Each row of a before or after table is a point. The points were changed in one or more steps. Then noise was added and the rows were shuffled. The steps act on columns, c1 being the first. Write out the steps. A step turns or swaps two columns, mirrors them in a line or flattens them onto one, adds a multiple of one to another, or multiplies or shifts one. Angles are multiples of 10 degrees, from the lower column toward the higher: turns from -170 to 170, lines from 10 to 170 but not 90. Use the fewest steps. Two steps may share a column if one is a turn and the other turns, adds or multiplies; they go together, in the order done. Otherwise the lowest column goes first.

Before:
.69, -.24
.65, .81
.15, -.37
-.21, .27
-.07, .52
-.07, .21
-.38, -.30
-.21, .80
.30, .34
After, 9 rows:
-.03, .49
.07, -.39
.27, .80
-.10, .79
-.14, -.31
-.02, .21
-.06, .27
.27, -.25
.12, .33
Steps: multiply c1 by 0.4

Before (13 x 6):
-.29, -.39, -.03, .21, -.30, -.02
-.03, -.09, -.17, .15, .20, .07
-.22, .34, .01, .23, -.04, -.33
.07, .94, .29, .20, .02, -.07
-.31, .05, -.15, .21, -.26, -.05
.01, .38, -.02, .31, -.07, -.35
-.19, .12, -.09, .01, -.10, .38
-.09, .03, -.14, .04, -.14, -.14
-.65, .36, .06, .02, .09, .10
.56, -.15, .70, .39, .35, -.30
-.25, -.35, .01, -.29, -.04, -.16
-.36, -.34, -.13, -.09, -.33, .26
.31, -.22, .65, .29, .69, -.13
After (13 x 6):
.18, .04, -.06, .10, -.08, .12
.07, .40, .00, .04, -.08, .52
-.85, -.17, .31, -.10, .35, .46
.20, .00, .03, -.16, .21, .00
.08, -.39, -.25, -.13, -.26, .17
.13, .30, -.23, .03, -.04, .39
.26, -.38, -.34, -.06, -.38, -.27
.06, -.35, -.23, .29, -.04, -.08
.14, .14, -.17, -.23, -.07, -.31
.25, .04, -.28, -.07, -.28, .18
-.71, -.17, .08, -.18, .69, .34
-.31, .94, -.02, -.09, .00, .18
.15, .36, -.59, -.07, .11, -.09
Steps: turn c1 and c3 by 110 degrees; turn c4 and c6 by 140 degrees

Before, 9 rows:
-.20, -.07, .29, -.25, .10, .14, -.12, .33, .17
-.26, -.25, .05, .20, -.14, -.08, -.02, -.04, .05
-.36, -.20, -.10, -.20, .17, .08, .01, .08, -.04
-.27, .11, .07, .13, .17, .06, -.22, .29, .12
.10, .24, -.07, -.13, -.20, .43, .03, -.10, .00
.03, -.41, -.02, .29, .02, .14, .08, .06, -.11
-.04, -.14, -.01, .14, .01, .00, .26, -.07, .13
.20, .12, -.23, -.19, -.25, .17, -.08, -.14, .38
.19, .01, -.27, .03, -.44, .29, .24, .03, .19
After:
-.26, -.24, .07, .50, -.12, -.59, -.03, .09, .13
.04, -.41, -.10, .59, .06, -.37, .09, .02, -.26
-.36, -.21, -.13, .10, .15, -.43, .00, -.08, -.10
.10, .23, -.10, .17, -.22, -.07, .02, .09, .00
-.27, .11, .30, .42, .34, -.44, -.22, .05, .32
-.20, -.07, .41, .04, .32, -.36, -.13, .14, .43
.19, .01, -.51, .33, -.26, -.21, .24, .36, .47
.19, .12, -.15, .11, -.27, -.34, -.08, .10, .95
-.03, -.13, -.27, .45, -.05, -.49, .26, -.05, .32
Steps: add -1 times c7 to c3; shift c4 by .30; turn c5 and c8 by -50 degrees; shift c6 by -.50; multiply c9 by 2.5
